Each row is a point. To make a cloud, some directions were put in groups of two or more. Within a group, all points are equally far from the middle, so they leave a hole (a ring in 2 directions, a hollow ball in 3). The other directions are filled evenly. Then the cloud was stretched, turned, moved and blurred a little. Count the holes, and give their numbers of directions, smallest first.
In the rows, zero is written as 128.

Cloud (14 x 2):
[[154 209]
 [ 99  56]
 [170 136]
 [106  65]
 [191 154]
 [132  78]
 [183 141]
 [188 138]
 [141 113]
 [172 189]
 [ 90 105]
 [177 115]
 [111 167]
 [ 72 133]]
Holes: 0

Cloud, 22 rows:
[[140 108 165]
 [146  98 158]
 [106 145  78]
 [ 91 168 139]
 [ 44  98 144]
 [128 105  69]
 [ 66  76  76]
 [132  53 107]
 [ 91  52  88]
 [ 79  62 152]
 [109  90 179]
 [ 82 166 107]
 [117  50 140]
 [108  87  62]
 [ 65 115 173]
 [116  46 115]
 [ 66 147 161]
 [144 140 136]
 [ 51 137  89]
 [101 164 105]
 [ 80 162  96]
 [119  64  77]]
Holes: 1 (3)

Cloud, 27 rows:
[[112 180 210  93]
 [115 154 222 106]
 [151 149 126 186]
 [ 62 111 103  84]
 [ 75  89 112  87]
 [129 128 213 101]
 [171 143 170 171]
 [ 75 118 153 170]
 [145 135 146 189]
 [105  74  88 150]
 [200 149 152 127]
 [ 62  94 108 106]
 [115 148  38 111]
 [137 199 175  79]
 [201 136 121  97]
 [113 150 125  46]
 [201 151 149 123]
 [193 138 102  84]
 [ 49 157 114 125]
 [139 129 215 142]
 [100 130 184 176]
 [ 92 194  95 141]
 [138 118  35 126]
 [160 150 145 183]
 [163 133 187 166]
 [165 106 191 117]
 [140 123  33 110]]
Holes: 2 (2, 2)

Cloud (51 x 6):
[[177  78 158 115 220  84]
 [137 136  78 157  80 146]
 [ 79 189 124 127  48 184]
 [123 151  69 146 111 100]
 [ 97 115 137 178 155  50]
 [138 179  72  54  91 146]
 [129  93 102  89 103 110]
 [102  62 207 125 178  89]
 [150 124 168  53 192 113]
 [ 92 170 166 102 127  85]
 [116 154  95 153 235 132]
 [120 156 192 122 148 178]
 [158 121 132 142  50 155]
 [ 63 173 109 102 106 108]
 [137 186 126 137 190  75]
 [120 158 186  78 156 111]
 [110 130 195 105 207 111]
 [ 92 171 167 105 130  85]
 [ 86 115 133 211 163 173]
 [159 124 154 127  43 143]
 [ 83 103 140 135 150 195]
 [121 181 123  90  36 189]
 [108 137 127 223  96 145]
 [146 115 117 139 134  53]
 [183 137 161 176 194 153]
 [138 172  88  52 134 181]
 [ 79 117 175 133 112  65]
 [193 163 157 146 174 147]
 [100 167 144  60 136 104]
 [ 82 138  85 186 122 115]
 [185  94 190 121 167 152]
 [ 97 102 182 105  98  73]
 [173  79 198 124 154 151]
 [ 73 162 138 179  55 162]
 [148 117 108  94 107  72]
 [131 147 102 199  81 147]
 [113  95 198 186 233  85]
 [113 184 145 102  47 185]
 [ 90 120 197 168  98  84]
 [ 90 114 198 186  90 112]
 [150 154  94  74 104  85]
 [ 59 144 100 160 116 102]
 [142 118 159 220 186 157]
 [ 73 113 132 140 218 136]
 [109  99 102 179 186  94]
 [184 126 175 163 222 107]
 [ 99  78 212 177 199  88]
 [122 168  84 139 131  73]
 [179 175 143 143  83 117]
 [116  59 202 111 142  84]
 [148 135 111 185  75 148]]
Holes: 3 (2, 2, 2)

Cloud, 73 rows:
[[142 132  96 125 173  77 135 124]
 [174  70 100 149 164 147 140  82]
 [190 189 131  92 169 112 111 147]
 [141 124 109 137 177 187  76  73]
 [ 45 110 120 161  49 111  64 108]
 [ 48  82  94 148 135 121  59 110]
 [139 144  99 206  91 133 185 101]
 [184 176 120 159 207 147 133 105]
 [119 168 150  51  41 162  87 142]
 [184 107 159 155 110 171  84 133]
 [ 73 205 133  72 147 135 128  93]
 [150 154 105  53 163  90 107 123]
 [ 52  98 144 137 104 214 100 128]
 [121 132  98 228  98 131 151  48]
 [ 75 129 128  31 196 189  67 149]
 [ 40 154 112 143  81  75 125 131]
 [ 77  97 171 117 115 153 139  70]
 [142 185 133  42 148 155 127 167]
 [103 100 162 109 129 216 149 111]
 [ 53 116  86 114 193 117 130 167]
 [ 58  73 103 183 134 192 100 137]
 [170 165 114  52 155  90 106 122]
 [133 137  88 122 207 148 175 128]
 [ 64  90  89  54 174 118  81 120]
 [164 128 105 135 123 102 171  58]
 [206 144  92 226  44 120 142  53]
 [ 89 163  91 128 154  69 108 102]
 [ 93 197 137 131 207 111  85 114]
 [ 93 112 145  76 170 211  61 136]
 [182  74 105 186 118 157 137 129]
 [ 73 139 161  96  56 132  48 116]
 [139 102 125 115 119  67 153 102]
 [192 217 125 162 124  96 129  73]
 [ 99 176 114 103 216 110 102 106]
 [126 118 101 127 132 153 193  51]
 [148 114 154 191  58 119 120  82]
 [ 64  91 152  45 181 211  61 141]
 [157 128 108 136 123  71 156  87]
 [125 142  79 194  31 142 104  85]
 [146 143  86 168 128 139  59  95]
 [142 182  97 165 167 183 181  77]
 [111 108 157  97 133 238 128 109]
 [ 93 164  86  65  97 127 131 113]
 [ 85  40 100 104 157 155  90  97]
 [ 42  96 159  45  62 121  67 123]
 [ 34 108 157  68  63 132  64 119]
 [ 70 108 146  78 149  94  89 193]
 [106  84 144 131  50 121  65 110]
 [160 188 125 180  81 207 115  63]
 [ 57 122  95 101 157  72  95 124]
 [122 102 131 188  72 189 113 142]
 [142 168  99 112 146 172  67 147]
 [ 50 156 164 166 124 123 133  91]
 [ 56  69 115  70 135 130  85 188]
 [134 132 138 122  86 120 175 164]
 [104  89 146 175 163 112 123 113]
 [ 82  68 129 139 117 146  60 152]
 [179  61 111 141 151 130 149  94]
 [141  90 113 153  34 114  91  89]
 [177 151 126 152 152 230 123 102]
 [121 108 146 165 131  80 129 112]
 [119 152 114  60 201 103 127  90]
 [145 139  89  77 140 187  94 141]
 [114  67 140  72  95 139  68 183]
 [ 24  86 148 107 143 138  34 151]
 [ 87 166 158  49  44 134  82 141]
 [162 127  86 169 188 156 176 117]
 [102 202 148  97 116  95  57 121]
 [ 42 151 174  39 132 123 131 114]
 [ 22 111 120 103 147  69 122 109]
 [ 59 114  98 162  46 136  94  97]
 [ 53 187 103 102 134 125  72  83]
 [134 127 137 100 153 215  70 131]]
Holes: 3 (2, 2, 2)

Cloud (101 x 9):
[[162  94  86  93 133 179 158  98  68]
 [150  62 116 160 111 117  36 110  82]
 [122  91 206 167 151 128 131 108 100]
 [194 139 176  98  68 110 100 142  68]
 [141 164  86 140 117 124  92 167  81]
 [ 55 193 117 200 172  86 145 154 145]
 [168 100 122 209 137 191 169 176 162]
 [135 102  79 107 132 156 129  66  86]
 [125  40 147  93 132 131 156 127 113]
 [113 175  73 158 161 131 119 153 198]
 [129  51  65 174 175 121 125 100 116]
 [151 158 189 120  58 131  93 155  77]
 [117 128 129 165  38 106 125 110 139]
 [ 48 150  78 144 113 110 182 188 179]
 [100 147  72 131 140 135 103 151  85]
 [150 117 158 195 126 147 167 118 118]
 [ 50 160  67 217 170 113 130 162 120]
 [145 120 186  93 244 125  91 143  37]
 [ 87 137  43 165 162 124  91 146 128]
 [168  97 151  86 186 114 166 183 130]
 [204 133 138  70  87 183 115 107  85]
 [155 161 188 184 140 137 132 183  61]
 [129 249 155 118 159 143 124 108 164]
 [132  76 100 110 169 109  90  96  95]
 [155  98 133 107  90 166 123 170 159]
 [ 86 146 139  65 123  79 127 150 135]
 [133 134  34 139  96 132 161 180 113]
 [148 109 148 176  80 139  50 115 118]
 [176  46  81 111 185 165 151 165  74]
 [ 84  99  80 155  71 152 161 111 184]
 [131 239 166 157 162 127 155 106  92]
 [112 117  99 146 217 168 141 209 112]
 [116 117 169 173 149  83 176 198 115]
 [128 130 145 145 100 101 198 123 113]
 [152 137  93 145 231 171 150 116 151]
 [134 132 132 192 161 186 123 156  69]
 [116 168 188 159 186  89 124 153 137]
 [101 154 228 149 151 123  98 131 130]
 [157  95 136 141  90 111  80 118  38]
 [131 129 209 106  63 131  73 106  79]
 [173 133 158 182 174 162 109 145 150]
 [167 105 145  72 137 149  87 192 147]
 [ 88  75  49 154 174  93 156  97 155]
 [139  78 105 200 220 129 104 164  81]
 [190  73  75 177 160 176 177 129 163]
 [189 198 190  76  97 159 107 199  72]
 [176 146  85 147 135 148 115  37  72]
 [ 73  78  37 186 168  98 234 160 185]
 [108 163 116 161 174 141 204 199  94]
 [143 218 158 155 149 185 102  93  69]
 [165 106 105 101  72 159 158 147 166]
 [ 92  49  35 144 144 116 160 114 159]
 [112 106  71 198  73 149 106  84 158]
 [ 58 101  30 173 153 149 141 157 167]
 [131 114 159  81 109 136  86  79  39]
 [143 152 160  73  72 115 147 117 127]
 [ 89 104 110 158  99  93  80 148  58]
 [ 71  79  84 115 149  85 116 101 126]
 [142  67 142 151 112  97 192 181 147]
 [155 212  86 111  98 159 156 166 129]
 [147 186  69  76 136 156 125 140  73]
 [ 52 180  94 194 139 102 163 165 183]
 [198 152 175 109 114  90 101 130  45]
 [127 124  44 160 134 129 196 120  82]
 [145 200  69 126 109 153 120 128  88]
 [145 135  34  96 150 145 129 154  95]
 [144 229 116 187 152 171 103 103  80]
 [166 176  65 146 104 112 103 164 117]
 [ 74 153  97 185 171  61 183 114 143]
 [109 175  94 129 104  63 117 116 123]
 [118  92 135 207 123 157 108 166 165]
 [150 148 119 121 109 109  94 155 174]
 [137 108 138 144 146 107 200 169 150]
 [128 149  80  91 181 226 155 149 147]
 [111  84 120 163 181 146  84 215 106]
 [176 169 111 221 141 163 156 173 105]
 [107 148  62 168 210 169 171 161 191]
 [ 31 179  74 128 165 148 210 185 131]
 [136 140 140 143 203 138 156 210  60]
 [141 175 150 144 196 169  98 162  43]
 [ 64  82  68 127 183 120 180  79 111]
 [ 87  91  91  94 107 152 171 154 180]
 [158 237 144 165 144 160 125 138  93]
 [195 166 113 200 171 134 112 117  57]
 [150 242 142 177 162 153 142  90  87]
 [172 120 140 211 146 142 119 112  60]
 [107 145 118 167 188 165 167 168  59]
 [102  99 125 129  81  73 131 186 158]
 [ 85  43  65 139 181 133 195 147  99]
 [110 139 195 149 150  85 172 160 120]
 [160 126  75 114 222 214 186 111  97]
 [149 195  62 175 154 153  62 120  86]
 [ 88 161 162 198 103  92 120 178 157]
 [ 76 118  67 186 170 178 147 169 108]
 [138 142 123  47 143 163 142 186 162]
 [218 139 167  94 127  93 119 171  82]
 [177 184 129  81 115 189 101  92 142]
 [ 81  69  55 126 101 146 172 103 173]
 [142 181 140 111 194 106 172 121 139]
 [148 114 114 179 120 156  44 137  78]
 [111 136  94 195 176 133 187 220 108]]
Holes: 2 (2, 3)
